Every row gives one point. The ring and each string are closed loops that go straight from each point to the next, and from the last back to the first. Before rounding, they use only three directions, however many columns there are. Count how often each string passes through the ring. Passing back the other way cancels.

Ring:
[[ -5  -5 -17]
 [ -4  -4 -24]
 [ 11   4 -15]
 [ 13  10  -6]
 [  6  15   7]
 [  6  16  20]
 [ 20  14  37]
 [ 26   9  37]
 [ 11   0  10]]
String (25 x 3):
[[ 16   9   7]
 [  3   9  -1]
 [ 27  16  19]
 [ 15  22  20]
 [-11  15   5]
 [ -9  15  12]
 [  6  22  37]
 [ 30  17  42]
 [ 36  16  47]
 [ 33  16  57]
 [ 17  10  37]
 [ 12   7  13]
 [ 26   7  25]
 [ 40   2  38]
 [ -5  -4  -2]
 [ -4   1  -5]
 [ 10   3   2]
 [  0  -8 -20]
 [ 16  -3 -10]
 [ 14   4   0]
 [ -8   1 -17]
 [ 18   4  -4]
 [ 27   5 -14]
 [ 26   8 -16]
 [ 38  13   5]]
Times through: 2
String (25 x 3):
[[  6   9  16]
 [ -1   7  16]
 [ 44  11  60]
 [ 49   8  53]
 [ 33   5  31]
 [ 25  -2  22]
 [-10  -6 -10]
 [-13  -4 -16]
 [ 12   2   2]
 [  6  -5 -16]
 [-11 -10 -41]
 [-21  -5 -39]
 [-10  -1 -27]
 [  0   0 -32]
 [  2   4 -26]
 [-11   5 -17]
 [ 13   8   5]
 [ 25  15   9]
 [ 15  20   8]
 [ 25  18  22]
 [ 17  12  15]
 [ -6  10   4]
 [-13  17  17]
 [ 25  22  52]
 [ 30  15  41]]
Times through: 0

Ring:
[[-28  18  -8 -23]
 [-22  35 -13 -13]
 [-12  38 -13  -1]
 [  3  28  -8  14]
 [ 16   7  -2  21]
 [ 24 -20   8  22]
 [ 17 -26  13  16]
 [  7 -22  13   8]
 [-13  -8   7 -10]
 [-21   2   1 -18]]
String:
[[ 13  12   0  22]
 [ 25  23  -4  37]
 [ 16  27  -9  26]
 [  5  21 -10  10]
 [ -2   9  -4   1]
 [ -6  24  -4   5]
 [-20  52 -13  -2]
 [-31  49 -18 -18]
 [-31  29 -16 -27]
 [-18  11  -7 -17]
 [-11  11  -3  -5]
 [-16   6  -4 -14]
 [-25   5  -7 -27]
 [-36  11  -8 -36]
 [-37  24  -7 -29]
 [-23  22  -4 -14]
 [-16  16  -4  -9]
 [-15   9  -7 -15]
 [-31  28 -16 -28]
 [-37  60 -22 -22]
 [-23  59 -15  -3]
 [-12  48 -11   7]
 [ -5  53 -13  14]
 [  7  42 -14  21]
 [ 10   7  -7  11]
 [  3  -2  -2   3]
 [  5  13   1  14]
 [ 23   8   3  32]
 [ 32 -12   3  31]
 [ 34 -20   2  28]
 [ 11  -8   0   9]
 [  2   3   0   6]]
Times through: 2
String, 25 rows:
[[-36  22 -15 -35]
 [-21  18 -11 -19]
 [-10  13  -6  -6]
 [-19  49 -12  -1]
 [-17  58 -17   2]
 [ -6  33 -14   2]
 [  0  10  -6   2]
 [  3  19  -4  11]
 [ 11  24  -3  24]
 [ 30   1  -3  31]
 [ 24 -14   1  20]
 [  9  -3   2  11]
 [  3  -2   1   5]
 [ 10 -15   4   7]
 [  9  -7   7  13]
 [ 16 -20  16  20]
 [ 15 -32  20  16]
 [  5 -32  12  -1]
 [ -2 -14   6  -3]
 [ -7   1   5   0]
 [-20  -3   9 -14]
 [-27  -8   3 -27]
 [-21  -4  -2 -24]
 [-11   8  -2  -6]
 [-18   2  -7 -20]]
Times through: 4

Ring:
[[ -3  31 -26  -3 -14   1]
 [-28  16 -22  -9 -12  11]
 [-30 -15  -5  -2   3  10]
 [ -4 -25   3   8  13  -2]
 [ 16 -12  -1  11  12 -10]
 [ 18  15 -14   8  -1 -10]]
String:
[[ 38  -7  -5  12  12 -18]
 [ 25  18 -12  15   1 -14]
 [  7  25 -16  10  -5  -6]
 [  3  17 -16   5  -4  -4]
 [ 13   7 -16   0  -1  -6]
 [ 23  28 -25  -1  -8  -9]
 [  2  50 -32   0 -20  -2]
 [  5  30 -28  -6 -13  -1]
 [  2  10 -20  -6  -5   0]
 [ -2   3 -15  -3  -2   0]
 [ -6   9 -22 -11  -7   4]
 [-34  29 -29 -13 -20  15]
 [-48  31 -27  -9 -21  19]
 [-34  15 -19  -5 -11  12]
 [ -9  -2 -12  -2   0   2]
 [-22 -17 -10 -11   2   9]
 [-45 -15  -8  -8  -1  17]
 [-60  -7  -6  -1  -4  21]
 [-21  -2  -9   2   0   6]
 [ -4 -13  -7  -1   6   0]
 [ -7 -34   3   1  15   1]
 [-16 -34   8   9  16   2]
 [-17 -20   5  13  12   1]
 [ -8  -6  -5   7   5   0]
 [  1  -8  -7   3   5  -2]
 [ 24 -29   4   9  19 -13]
 [ 15 -15  -4   4  10  -8]
 [ 19 -12  -5   5  10 -10]]
Times through: 4
String, 27 rows:
[[-32  39 -28  -3 -21  11]
 [ -6   2 -13  -1  -1   1]
 [ -6  -3 -15  -8  -1   3]
 [-36   9 -22 -14 -12  16]
 [-53  12 -20 -11 -15  21]
 [-36  12 -15  -1  -9  12]
 [-20  -2 -11  -2  -2   6]
 [-19   3 -11   1  -3   5]
 [-40  -8  -5   2   0  13]
 [-37 -29   4   3  10  11]
 [ -4 -39   4   0  17   0]
 [  1 -24  -2   1  11  -2]
 [  6 -38   6   6  19  -5]
 [  2 -32  10  16  20  -6]
 [ -4  -7   0  14   8  -3]
 [ -1  -2  -8   5   3  -2]
 [ 17 -14  -4   5  10  -9]
 [ 32 -16  -3   8  14 -15]
 [ 10  -2 -10   4   4  -6]
 [  4  10 -13   6  -1  -4]
 [  8  30 -18  11  -7  -7]
 [ 11  38 -23   9 -11  -7]
 [ -5  38 -23   6 -14  -1]
 [ -2   6 -14   0  -2  -1]
 [ 14  10 -20  -6  -4  -5]
 [ -5  41 -32  -7 -19   3]
 [-23  50 -35  -7 -26   9]]
Times through: 2

Ring, 9 rows:
[[ -3 -30   3   2  10  17   5  12]
 [-11 -23   5 -18  -1  -3   1  13]
 [-19 -10   2 -29  -4 -23  -2  10]
 [-16   2   4 -28  -7 -27  -3   8]
 [ -2  16  12 -17 -12 -17  -3   9]
 [ 15  22  20   4 -12   5  -1  11]
 [ 14   8  12  20   6  21   3   8]
 [  3 -15  -1  22  22  24   5   6]
 [ -1 -26  -2  16  22  24   6   8]]
String, 32 rows:
[[ 10   0  12  10   2  16   2  11]
 [  7  -2  12   5  -1  13   2  11]
 [ 12  -2  16   9  -3  19   3  13]
 [ -7 -16  -7  13  25  11   4   4]
 [-22 -32 -26  18  48   8   5  -3]
 [ -8 -41 -17  31  46  32   9   2]
 [  3 -36  -2  26  27  38   8   9]
 [ 17 -21  17  17   1  38   6  17]
 [  6 -13  11   5   1  17   3  13]
 [-12 -19  -4  -2  15   1   2   7]
 [-26 -42 -17  -6  29   0   4   5]
 [-10 -43   1  -9   8  14   5  15]
 [  8 -25  21  -9 -14  21   4  21]
 [  4 -21  19 -15 -15  12   2  20]
 [-22 -32   0 -31  -1 -14   1  13]
 [-18 -23   6 -34  -9 -17  -1  14]
 [ -1  -7  16 -20 -16  -3   0  16]
 [  4  -2  17 -11 -13   3   0  15]
 [-18  -9  -3 -19   5 -19  -1   6]
 [-37  -8 -13 -38   8 -45  -4   2]
 [-42   0 -15 -47   4 -60  -6   0]
 [ -6  16  15 -30 -21 -27  -5  11]
 [ 17  14  29  -7 -25   7  -1  17]
 [  0   5  11  -8  -5  -5  -1  10]
 [-14   0  -3 -10   9 -16  -1   4]
 [-10  19   1 -12   2 -25  -3   2]
 [ 32  47  38   3 -33   7  -3  15]
 [ 40  38  43  12 -33  23  -1  19]
 [ 36  39  36  19 -23  23   0  15]
 [ 21  26  19  20  -3  17   1   8]
 [ 33  23  28  26 -10  32   2  14]
 [ 26  11  25  19  -9  29   3  14]]
Times through: 4
String, 25 rows:
[[ 13  -8  15  13   1  25   4  13]
 [-11 -17  -9   9  26   5   3   3]
 [ -3 -11 -10  28  35  19   5   0]
 [ -5  -4  -4  11  20   4   2   3]
 [  8   2  13   4  -2  10   1  11]
 [ 30  27  33  11 -23  21   0  16]
 [ 28  29  35   3 -28  14  -1  17]
 [ 20  38  32  -9 -32  -5  -4  15]
 [-10  20   6 -20  -7 -29  -4   5]
 [-14   5   0 -16   3 -21  -2   5]
 [  4   3  13  -5  -7   1   0  12]
 [ 12  24  26 -13 -25  -6  -3  14]
 [  4  35  20 -18 -22 -22  -5   9]
 [ 25  35  34  -2 -30   5  -3  16]
 [ 13  11  19   2 -10  10   0  13]
 [ -7  -1  -1   1  11  -3   1   5]
 [  4   8   0  20  18  10   2   2]
 [  0  -5   6   3   5   7   2   9]
 [ 27   1  24  23  -6  38   4  16]
 [ 24  -9  18  28   4  43   6  15]
 [ -4 -12   1   3  11   6   2   8]
 [-17 -28 -15   8  32   5   4   2]
 [-16 -47 -21  24  48  25   8   2]
 [-23 -40 -24  14  46  10   6  -1]
 [ -5 -18  -2   8  17  11   4   7]]
Times through: 1

Ring, 10 rows:
[[ 13   7  24 -17  -5   4  -3 -36 -27  -3  22]
 [  6 -21  13  -1  -1  -1 -16 -26  -2  -2  17]
 [ 10 -36   1   9  -3  -2 -24  -9  23  -7   9]
 [ 16 -37  -5  10  -5   0 -25   1  35 -12   5]
 [ 23 -26 -11   4 -10   6 -20  18  42 -15   1]
 [ 16  -6 -13  -9 -10  12  -9  26  32  -9   1]
 [ 10   8 -10 -19  -8  15   0  25  18  -3   4]
 [  7  25   1 -30  -8  17   9  10  -7   2  11]
 [ 12  32  14 -33  -8  15  11 -11 -27  -1  17]
 [ 17  21  25 -26  -7   9   3 -34 -34  -4  22]]
String:
[[ 13 -53  -2  20  -2  -6 -33  -9  38 -11   7]
 [ -4 -46  -9  13   1  -2 -26   5  37   1   5]
 [-14 -25  -8  -1   3   4 -13   9  21  10   8]
 [  7 -19  -3  -2  -4   5 -14   4  20  -3   8]
 [ -5 -31 -13   3   0   4 -18  17  35   3   4]
 [ 21 -39 -19  12  -9   5 -26  28  59 -16  -3]
 [ -1 -27 -17   1  -3   7 -16  27  40   1   1]
 [ -7 -13  -7  -8  -1   7  -8  12  17   7   8]
 [ 36  -3  -1  -8 -15  11 -11   8  23 -22   5]
 [ 50   3  -8 -10 -21  15 -10  23  35 -31   0]
 [ 36   9 -13 -16 -18  18  -4  33  34 -21  -1]
 [ 36  11   0 -17 -16  15  -4  10  14 -20   6]
 [ 36  17   2 -21 -16  16  -1   8   8 -19   7]
 [ 36  33   1 -31 -18  21   8  15   2 -17   7]
 [  7  33  -2 -35  -9  21  13  19  -6   2   9]
 [ -5  38   0 -40  -5  21  18  16 -17  11  12]
 [ 29  49  15 -42 -16  21  16  -5 -28 -10  16]
 [ 32  37  18 -34 -15  17   9 -14 -25 -13  17]
 [ 21  23  15 -27 -10  13   4 -14 -19  -8  16]
 [  7  12  10 -22  -5  10   2  -9 -13   1  15]
 [-12   9   7 -22   1   9   4  -7 -17  14  16]
 [ -2  21  19 -28  -2  10   7 -24 -34   9  22]
 [-15   1   6 -18   3   7   0  -8 -12  14  16]
 [  9   2  10 -15  -5   7  -4 -14  -8  -2  15]
 [ 50  19  39 -20 -16   5  -4 -57 -39 -26  26]
 [ 35   8  38 -15 -10   2  -7 -60 -38 -18  27]
 [  3 -10  24  -8   1  -1 -10 -43 -24   2  23]
 [ 32 -13  31  -2  -8  -3 -18 -55 -19 -18  23]
 [ 30 -13  19  -3  -9   1 -16 -33  -3 -17  17]
 [ 15 -13   9  -5  -6   4 -13 -15   4  -8  13]
 [-14 -22  -2  -3   4   2 -12  -2  10  11  11]
 [-14 -43  -4  10   5  -4 -23  -5  23   8  10]]
Times through: 0

Ring:
[[  0 -22 -36  -5   8   0 -11  -6 -30  -4  33   5]
 [ -3 -20 -18  -7  14   6  -9  11 -18   3  17   7]
 [ -5 -15  -5  -6  15   8  -7  19  -6   4   4   8]
 [ -9   0  15   0  11   7  -2  21  18   0 -18   9]
 [ -9  12  21   6   4   3   0  13  31  -6 -28   8]
 [ -7  17  20   9  -1   0   1   7  32 -10 -28   7]
 [ -2  16   5  11  -6  -4  -2  -6  19 -14 -13   3]
 [  1  10 -10   9  -6  -6  -4 -13   5 -15   2   1]
 [  2  -4 -30   4  -4  -7  -8 -19 -17 -14  24   2]
 [  2 -15 -39  -1   1  -4 -10 -17 -28 -10  34   3]]
String:
[[  2 -24 -60  -3   0  -8 -13 -32 -44 -14  55   6]
 [  3 -30 -50  -8   9   0 -14 -10 -46  -2  48   3]
 [  0 -12 -15  -3   9   3  -8   8 -13   0  13   3]
 [ -4 -11 -21  -1   5   0  -7  -5 -11  -7  17   8]
 [ -5 -30 -31 -11  16   5 -11   5 -29   3  31   9]
 [ -6 -27 -17 -11  20  10 -10  20 -20   8  17   9]
 [ -3 -15   5  -8  20  12  -8  35  -4  12  -4   3]
 [ -3  -5   1  -1  10   5  -6  15   2   1  -3   4]
 [ -7  -2  -4   1   5   1  -4   1   7  -7  -2  10]
 [-12   4  22   1  10   7   0  22  28  -1 -27  12]
 [ -9   9  32   3  11   9   0  31  33   2 -35   7]
 [ -4   5  14   3   8   5  -3  19  16   0 -18   4]
 [ -6   6   1   5   0  -1  -2  -2  14 -11  -8   8]
 [-10  26  21  14  -8  -5   4  -7  43 -19 -32  11]
 [ -8  34  28  18 -11  -5   5  -5  49 -20 -39   7]
 [ -1  16  15   9   0   0  -2   9  22  -8 -21   1]
 [ -1   5   0   5   2   0  -4   4   8  -7  -5   2]
 [ -3   9 -13  10  -8  -8  -3 -22   7 -19   4   7]
 [  0  11 -20  11 -12 -11  -4 -29   2 -22  10   3]
 [  6   6 -29   9 -10 -11  -7 -27 -12 -19  21  -2]
 [  3  -3 -15   2   3  -1  -8  -1 -10  -6  12  -1]
 [ -2  -4 -19   3   0  -3  -6 -10  -7 -10  13   5]
 [ -1 -10 -40   2  -3  -8  -9 -28 -22 -16  33   7]]
Times through: 5
String:
[[ -1  15  19   8   2   2  -2  15  24  -5 -24   0]
 [ -2   2  -3   3   3   0  -5   4   5  -6  -2   3]
 [ -3  12  -9  11  -9  -8  -3 -19  11 -19  -1   5]
 [  2  14 -14  12 -11 -10  -4 -23   5 -20   5   1]
 [ -1   5 -27   9 -10 -11  -5 -30  -5 -21  17   5]
 [ -1  -2 -15   3   1  -2  -6  -6  -4  -9   9   4]
 [  4  -7 -18   1   4   0  -9   2 -15  -4  15  -2]
 [  6 -18 -49  -1   0  -6 -13 -22 -39 -11  45   0]
 [  1 -19 -54  -1  -2  -8 -11 -32 -37 -15  48   6]
 [ -2 -11 -27  -1   3  -2  -8 -10 -16  -8  22   6]
 [  0 -15 -20  -4  10   3  -9   6 -18   0  18   3]
 [  1 -26 -26  -9  16   6 -12  13 -30   6  27   3]
 [ -4 -32 -36 -11  16   5 -12   3 -34   2  36   9]
 [ -6 -16 -19  -5  10   3  -8   3 -12  -2  16   9]
 [ -4  -7  -7  -1   8   3  -6   6  -2  -3   4   6]
 [ -4  -9   6  -4  15   9  -6  27   2   6  -6   4]
 [ -7  -3  -2   0   7   3  -4   6   7  -5  -3   9]
 [-12   2  15   1   9   6  -1  15  23  -3 -20  13]
 [-13  11  33   4   9   8   2  26  39  -1 -38  12]
 [ -5   8  27   3  10   8  -2  30  26   3 -30   3]
 [ -4   4   5   4   4   2  -3   8  13  -5 -10   5]
 [-11  23  16  13  -7  -4   3  -8  38 -19 -27  12]
 [ -9  34  28  18 -11  -6   5  -7  51 -21 -40   8]]
Times through: 0

Ring:
[[ 14   9   0  20 -13  -6 -14   1  -1  15  -9   7  -4   0]
 [  9   7  22  10  14   7   0  -1  -6  30  -9  -9  -8   0]
 [ -1   1  23  -7  21   6  20  -3  -8   4  -1 -11  -6  -1]
 [ -3  -3   9 -17   9  -8  31  -1  -8 -33   9  -2   0  -2]
 [ -6  -1  -4  -9 -10 -10  16  -5  -5 -40   5   7   2  -5]
 [  5   7  -5  14 -19  -6 -13  -4  -2  -3  -7   9  -2  -4]]
String, 22 rows:
[[  4  -3 -15 -11 -19 -26  23   3  -4 -56  13  15   6  -1]
 [  1   2   3   0  -5  -6   7  -3  -5 -14   0   3  -1  -3]
 [-12   4   6   4  -8   6  -7 -13  -5  -7  -9   1  -4  -8]
 [-12   7  -6  12 -25   2 -22 -15  -3 -11 -12  10  -3 -10]
 [ 11   6 -18  15 -32 -20 -12   1   0 -20  -2  19   2  -2]
 [ 12   5  -6  10 -16 -15  -1   3  -2 -11   0  11   0   0]
 [ -1   6  10   8  -1   4  -5  -7  -5   7  -9  -1  -5  -4]
 [  8  10   6  22  -9   2 -20  -4  -2  25 -14   3  -6  -3]
 [ 28  12  -1  30 -14 -11 -21   7   0  31 -10   8  -4   4]
 [ 18   6   3  12  -5 -11   0   5  -3   8  -2   4  -3   2]
 [  3   6  14   8   4   5  -3  -5  -5  15  -8  -4  -6  -3]
 [ -2   8  26  11  14  18  -9  -9  -7  36 -15 -12 -11  -4]
 [  6   9  37  12  29  20  -3  -4  -8  54 -15 -19 -13  -1]
 [ 13   3  19   1  17  -2  16   5  -6  13   0  -8  -5   3]
 [  6   2  13  -1   9  -3  14   1  -6  -1   1  -4  -4   0]
 [ -3   3  17  -1  10   6   8  -6  -7   3  -4  -6  -5  -3]
 [-11  -1  29 -16  28  12  27  -8 -11  -3   0 -16  -7  -4]
 [ -1  -5  13 -23  17  -9  43   1  -9 -36  14  -5   0   0]
 [  5  -3   2 -15   3 -17  33   4  -6 -39  13   3   2   1]
 [ -2   1   8  -5   2  -3  14  -4  -6 -16   1   0  -2  -3]
 [-15   0  11 -11   4   5  14 -12  -8 -22  -1  -4  -3  -7]
 [-11  -5  -6 -19 -10 -14  27  -6  -6 -60  11   8   4  -6]]
Times through: 5
